Each point is reached from the start by the listed moves, each made once or not at all, plus a little noise. Say if it took an odd or an even number of moves. Then give how often each move was made.

Moves:
(1): [ 60  20  -7 -22  10]
(2): [-25  46   4 -19 -12]
Start: [ -3 -20 -12  -8 -27]
Points:
[ -3 -20 -11  -8 -27] => even (0, 0)
[ 57   0 -20 -31 -20] => odd (1, 0)
[-27  27 -10 -27 -40] => odd (0, 1)

Moves:
(1): [ 35  -6  -1   4 -11 -11 -17   1]
(2): [ 7 32 -3  1  9  5 14 -4]
(3): [ 0  5 28  1  1  3  3 10]
(4): [-12   8  -4  25   1  10 -13   9]
(5): [  6  -1  -4   6  35  -1  -2 -10]
(6): [ 4 -8 -4 -7  1 21  5  5]
(7): [  2 -15   1  13   0  -5  20  -5]
(8): [ 0 -1 -9  2  6 -7  1 20]
Start: [  6  19  -2  -1  19  13  24 -11]
Points:
[ 6 41  9 35 38 37 54 27] => even (0, 1, 1, 1, 0, 1, 1, 1)
[ 60  33 -12   4  54  27  24 -15] => even (1, 1, 0, 0, 1, 1, 0, 0)
[35 58 10 35 22 13 11 24] => odd (1, 1, 1, 1, 0, 0, 0, 1)

Moves:
(1): [22 -2 -2  6  1  5  3  0 -3 -1  0  0  2  1 -3  1 -2 -5 -4 -3]
(2): [-1 26 -2 -5 -5  0 14  3 -3  2  4  0 -5 -4 -2  5  3  1 -1 -8]
(3): [  6   5  27   3  -4   0 -10  -3   3   3   2  -2 -17  11  -1   6   2   2
  -6   7]
(4): [-4 -6 -1 27  0 -3  2 15 -2  2 -3 -5 -2 -1 -3  2  6 -5  1 -6]
(5): [  0  10   3   6  21  -2   1   5   6   5   3   1   0  -1   0 -13 -13   5
   6  -1]
(6): [ -2  -4  -3  -8 -10  22   0  10   2  -8   8  -5  -5   1  -9   1  -9   8
   0  -5]
(7): [  0 -13   8  -1  -6  -1  31  -4   2   8   0  -1   2 -12   5   6  -5  -1
   4  10]
(8): [  5   1   4  -7   1  -7  -1  23  -1   2  -6  -3   1  -7   4   4   0 -10
  -4  -4]
(9): [ 6  2 -3 10 -9 -9 -3  2 30 -1 12 13  1 -6 -1 -2  3 -2 -5  2]
(10): [  0   3   4   4 -11   7  -7  -1  -2  33  -1 -10   0 -10   2  -9  -1   3
   1   9]
(11): [ -5  -6   1   1  -2  -6  -3   2 -10  -3  26  -4  -4  -3  -3  -1  -6 -10
   1   8]
(12): [-5  4  0  2 -2  6 -2  4  0  1 -6 21 -1  1  1  4 -4 -3  3  6]
(13): [ -7   5  15   4   6   5   3  -4  -7  -4  -1  -1  31  -5  -7   3  -1   2
 -12   7]
(14): [-5 -3 -2 -6  2 -3  8  3  4  9  2  1  3 23  1  3 -2 -4  4  2]
(15): [ -5  -1  -3   3  -1   4   0  -1  10   0   5  -7   2   5  23   8  -4  -4
  -8 -14]
(16): [ 2  1 -4  5  8 -5 -3  0  1  2 -2 -1 -2  0 -1 16  1  8 -2  8]
(17): [-3 -5  3 -1 12  7  5 -6  0 -4  5  1  0 -6  3  0 27 -8  2 -3]
(18): [ 3 -2 -1  2 -2 -3  3  6 -5  0  5  3 -1  1 10  1  5 21 -2  3]
Start: [ -6 -26 -14  11   2   3   8  -4   3   3   3  -1   4  15  -9  -5  12  -2
  13  -4]
Points:
[-11 -43  21  38  21  14  30  37  12  11  40 -27 -19   2   8  24  11 -16
   9  -4] => even (0, 0, 1, 1, 1, 1, 1, 1, 0, 0, 1, 0, 0, 0, 1, 1, 1, 0)
[-17  -2   2  22   6  28  60  14  31  45  30  21  27  -2  -5  10  14  27
  10  25] => even (0, 1, 0, 0, 1, 1, 1, 0, 1, 1, 0, 1, 1, 1, 0, 1, 1, 1)
[ 15  -9  23  46  19  -8  -4  31  26   7  40  18  17  12  13  23  -8   1
 -20  15] => odd (1, 0, 1, 0, 1, 0, 0, 1, 1, 0, 1, 1, 1, 0, 1, 1, 0, 1)
[  8   0  27  18   4  36  51   3  12   8  23 -15  14  12  -2  13 -19   7
  -8 -10] => even (1, 1, 1, 0, 1, 1, 1, 0, 0, 0, 0, 0, 1, 0, 1, 0, 0, 0)
[ 11   5  15  35 -16  44  11   6  28  26  33  11   9   4   6  31  29  21
 -21   5] => even (1, 1, 1, 0, 0, 1, 0, 0, 1, 1, 0, 1, 1, 0, 1, 1, 1, 1)
[-18 -14  23  47 -33  14  43  29  16  46  49   8   5  12 -17  30   2  18
  -2  38] => odd (0, 1, 1, 1, 0, 1, 1, 0, 1, 1, 1, 1, 1, 1, 0, 1, 0, 1)
[ -2 -15  12  47  27  -9  -2  34  19  17   2 -18 -13  22  12  19   5  -6
   1 -15] => even (0, 0, 1, 1, 1, 0, 0, 1, 0, 0, 0, 0, 0, 0, 1, 1, 0, 0)
[-12 -39 -15  19  19  18  48   4  57  14  35   1   7  18  12  15  10   0
  15  -5] => even (0, 0, 0, 0, 1, 1, 1, 0, 1, 0, 0, 0, 0, 1, 1, 1, 1, 0)
[ -9 -13  13  21 -50  24  31  15  30  37  57   7 -23  -1  16  15  -6  13
   0  15] => even (0, 1, 1, 0, 0, 1, 1, 0, 1, 1, 1, 1, 0, 0, 1, 0, 0, 1)
[ -3   2  19  39  15  -9  40  38   8  27  -6  10 -19   3  -7  25   1  -4
  15   7] => even (0, 1, 1, 1, 1, 0, 1, 1, 0, 0, 0, 1, 0, 0, 0, 1, 0, 0)
